Every row gives one point. Each copy is the shape, with its points in the same order, stretched, turned, moved and blurred by noise. Say if it was mirrored as well.

Shape, 6 rows:
[[ -6 -57 -19]
 [ 23  23  56]
 [-22  31  32]
 [-22   9  41]
 [ -7 -41  -1]
 [-24  -6 -31]]
Copy 1, 6 rows:
[[ 42  24  45]
 [-31 -66  -5]
 [-21 -49 -52]
 [ -8 -62 -32]
 [ 30  -1  29]
 [ 13  37 -20]]
Copy 1 is: only turned
Copy 2, 6 rows:
[[-46 -51   0]
 [ 48   6   9]
 [ 20 -12 -39]
 [ 21 -35 -34]
 [-29 -51  -9]
 [-38 -13 -27]]
Copy 2 is: mirrored
Copy 3:
[[-42 -23  69]
 [-16  15 -40]
 [ 17  34  -9]
 [ -5  38   0]
 [-35  -8  49]
 [ 15 -10  49]]
Copy 3 is: mirrored
Copy 4, 6 rows:
[[-36 -68 -36]
 [ 57  29  40]
 [ -3  46  44]
 [ -6  14  44]
 [-23 -48 -15]
 [-47   4 -23]]
Copy 4 is: only turned

Shape, 7 rows:
[[ -45   17  -21  -15]
 [  -8   60  -32 -109]
 [  13  -23   17    6]
 [ -22   -6   55   14]
 [  12  -23   11  -11]
 [  11    3   29   10]
 [  22   23   30   23]]
Copy 1:
[[ -1   2  16 -40]
 [ 89  12 -34 -56]
 [ -6  -4  23  41]
 [  7 -36  77   1]
 [  3   9  20  37]
 [  9 -30  30  22]
 [ -4 -51  16  20]]
Copy 1 is: mirrored
Copy 2 (7 x 4):
[[-51  -9  14  34]
 [-83  52  63 -12]
 [ 36  -5 -10  -4]
 [ 12 -30 -54 -32]
 [ 29   7   7  -5]
 [ 16   1 -17   1]
 [  4  20 -33  12]]
Copy 2 is: mirrored
Copy 3:
[[ -27   -3   35    5]
 [ -70   -3   50 -107]
 [  28   -2  -31   -8]
 [  70    3    2   17]
 [  18  -20  -15  -20]
 [  38   16  -13  -10]
 [  41   46  -33  -17]]
Copy 3 is: only turned
Copy 4 (7 x 4):
[[ 28 -27  38 -24]
 [ 57 -91 -42  31]
 [-26   5  19   0]
 [-58 -26  29 -57]
 [-20  -4  18  11]
 [-41  -1   1 -21]
 [-42  15 -18 -44]]
Copy 4 is: mirrored

Shape (11 x 6):
[[-27 -13   2  -3  62   7]
 [-35 -26 -32  -3 -21   4]
 [ 15  -8 -48  35 -45 -10]
 [-58 -14  41 -35 -16 -34]
 [ 30  37  15 -12  61  -9]
 [  9  23  12  -1 -40  -2]
 [-54 -12  -7  49 -21  -2]
 [ 31  52  35  62 -15 -25]
 [ -3  48 -46 -28  41  58]
 [ 17 -21 -44 -30  60 -32]
 [-37 -26  30  20  10  36]]
Copy 1, 11 rows:
[[ 40  -9 -21  -4 -41  38]
 [-10  -7 -40  13  57  -2]
 [-36 -15  -9  16  28 -61]
 [ 57  56 -42  22  49   7]
 [ 54  -1  29  32 -74   3]
 [  7  10  28   6  35 -32]
 [ 14 -14 -49 -39  42 -20]
 [ 46  -7  35 -20 -36 -80]
 [ 23 -70  35  37  -4  44]
 [ -1  -2 -30  74 -49  -2]
 [ 19   6  -7 -54  18  23]]
Copy 1 is: only turned
Copy 2, 11 rows:
[[  -3  -11   14  -13  -51    7]
 [ -40   10   21    5   44   -1]
 [ -74   11    5   20   48  -65]
 [  51  -51   57    9   38   27]
 [  22  -37  -16  -35  -50  -38]
 [   7  -27  -11    7   44  -40]
 [ -27   18   30   56   -6  -34]
 [   9  -28   -6   39  -45 -109]
 [ -16   48  -65  -46    3   -9]
 [ -41  -23   23  -57    0   -2]
 [  -6  -23   -7   35  -28   10]]
Copy 2 is: mirrored
Copy 3:
[[-28  16  15  -3  19  12]
 [  5  32 -46 -18 -20 -11]
 [ -8  -1 -48 -37 -55 -13]
 [  9   9 -42 -33  49 -35]
 [-24 -19  21  -3  22  38]
 [ 19 -24 -46  -7   1  -9]
 [-40   2 -57 -11 -24 -44]
 [-52 -76 -34  -8  -9  -8]
 [  4  26 -10  43  -5  57]
 [  0  35  27 -52   6  42]
 [-12  -4  -6  17  -9 -36]]
Copy 3 is: only turned
Copy 4:
[[-38 -19  -4 -19  35 -41]
 [ 10 -47 -17   1  -3 -10]
 [ 37 -12  -6   4  34  32]
 [-13  -1  40   9 -36 -60]
 [-56  49   1   5  35 -16]
 [ -1  57  15  -4 -22   6]
 [ 38 -20  28 -47  36  -9]
 [ 20  92  71 -44  55  29]
 [-44  25 -77   7  -9 -26]
 [-45 -52 -30  55  40 -31]
 [-11 -16  24 -52   2  -6]]
Copy 4 is: mirrored

Shape, 13 rows:
[[-75  10  20 -44 -47  32 -32 -14]
 [-31  17 -35   3 -17   7  28  19]
 [-17 -33 -10   2  91  88 -22  13]
 [ 14  47 -39 -15 -35 -46 -32  21]
 [ 40 -21  22   2  21 -39 -55  58]
 [ 34  21  18  14 -19 -43  15  19]
 [-55  26  35 -17  76  41 -10  17]
 [-60   7  12 -28 -60  40   4 -31]
 [ -9  16  21  47 -20 -56 -38  34]
 [-29 -25  -5  13  32   4   5  18]
 [-27  -9  -3  -1 -15   3  23  63]
 [-15  24  26  18 -27 -30 -38  20]
 [  7  23   9  15  61  75 -37  41]]
Copy 1 (13 x 8):
[[  3 -66  44  47  19  51 -40 -49]
 [ -4   9  12  10 -17 -11 -22 -17]
 [-26  13   1 -65  80  49 -97  15]
 [ -6 -37 -31  14 -50  -1  27   6]
 [-59 -23   7 -48  -7  32  30  30]
 [  2  -8   0  -9 -16 -14  63  16]
 [-43 -25  33   5  45  36 -71  31]
 [ 33 -36  31  35  19  23 -19 -51]
 [-14 -22  32   2 -32  41  57  18]
 [-37  19  24 -14  30  26 -23  -5]
 [-21  -8  41 -19 -25 -15 -14 -28]
 [ -8 -36  22   7 -18  37  27  15]
 [ -7  -1 -11 -75  18  25 -56  40]]
Copy 1 is: only turned
Copy 2 (13 x 8):
[[ 13 -18  11   2 -38 -71  55 -20]
 [-33 -41  49 -16 -10  18 -26   4]
 [-62  39 -69   8 -71   7 -51 -10]
 [ 23  34  80 -26  -9  34  13   8]
 [ 68  55 -11  -8 -17  28 -27  -8]
 [ 39  -3  30  20  36  26  -6  43]
 [ -9 -20 -26  25 -61  35   6  -2]
 [ -8 -39  14  11  -8 -78  40   1]
 [ 61   2  22 -64 -12  -8   1  26]
 [-13 -20 -14 -24 -14  13 -23  -7]
 [ 16 -44  34  -3 -13  27 -49 -29]
 [ 54   2  26 -26 -15 -24  20  20]
 [-13  42 -23  17 -90  11 -52  16]]
Copy 2 is: mirrored

Shape, 12 rows:
[[-45 -34  -4 -94  -7  22  35  -6  91]
 [ 30  -4   1  39 -27  -6  44  21  27]
 [ 32 -66  -2 -23  39 -17  -7 -17  12]
 [-22  19  22  15 -36  -4 -11  50 -27]
 [  0  10  -7  20 -51  38  -1  18  -6]
 [-14 -13 -39  18  20 -21 -20   3 -24]
 [  9  39 -12  13  -9  11 -12 -56 -25]
 [ 13  23 -48  17 -36 -14  23 -12  26]
 [-54  13  24  33 -43  16 -20   2   7]
 [ 28 -15   1   1 -31 -40  -2   1  -2]
 [ -5 -20  47 -29  -3  -7  44  20  18]
 [ 28  35  56  12  30  36 -61   1  21]]
Copy 1, 12 rows:
[[ 76 -47  13 -64  56 121 -30 -13 -75]
 [-20  47  30 -24  26   5 -60  17  42]
 [-40  -5   8 -53 -48  15 -51 -25 -33]
 [  2   1  -8  30  25 -60  17  29  -3]
 [ 35  10 -36  27  41 -37 -15   2  20]
 [-15  -5  22  19  -6 -42 -14 -48  -3]
 [ 48  15 -15 -28 -17 -53  18 -27  57]
 [ 23  39  27 -25  55 -22 -30 -38  47]
 [ 46 -48 -20  11  38 -26  18  17  34]
 [-21  19  16 -49  10 -53 -27  -5  17]
 [  5   5  30 -51  -5  37 -34  44 -21]
 [-23 -18 -82 -15 -57  13  61  27   3]]
Copy 1 is: only turned
Copy 2, 12 rows:
[[ 32 -15  62 -35  -5  45 -21  89  35]
 [ -7  23  35 -12  -3  17  23 -31  31]
 [  0   0 -24 -45  33 -13 -19   1  16]
 [-35 -14  48  57  -8  24  17 -28 -31]
 [ -8  18  38  57   0  44   7 -10  -4]
 [  4  -3 -23  14 -45 -20 -31 -26 -13]
 [ -7  47 -11  26 -32  47 -32 -11 -38]
 [  5  20   2  -1 -48  40 -11 -17  25]
 [ 18   0  54  44 -11  45 -23 -19 -24]
 [-32  -4   1 -13  16  32 -13 -45   9]
 [-21   3  72 -13  17  12  15  17  -7]
 [ 23  -1 -24 -16  65  47  21 -23 -61]]
Copy 2 is: only turned
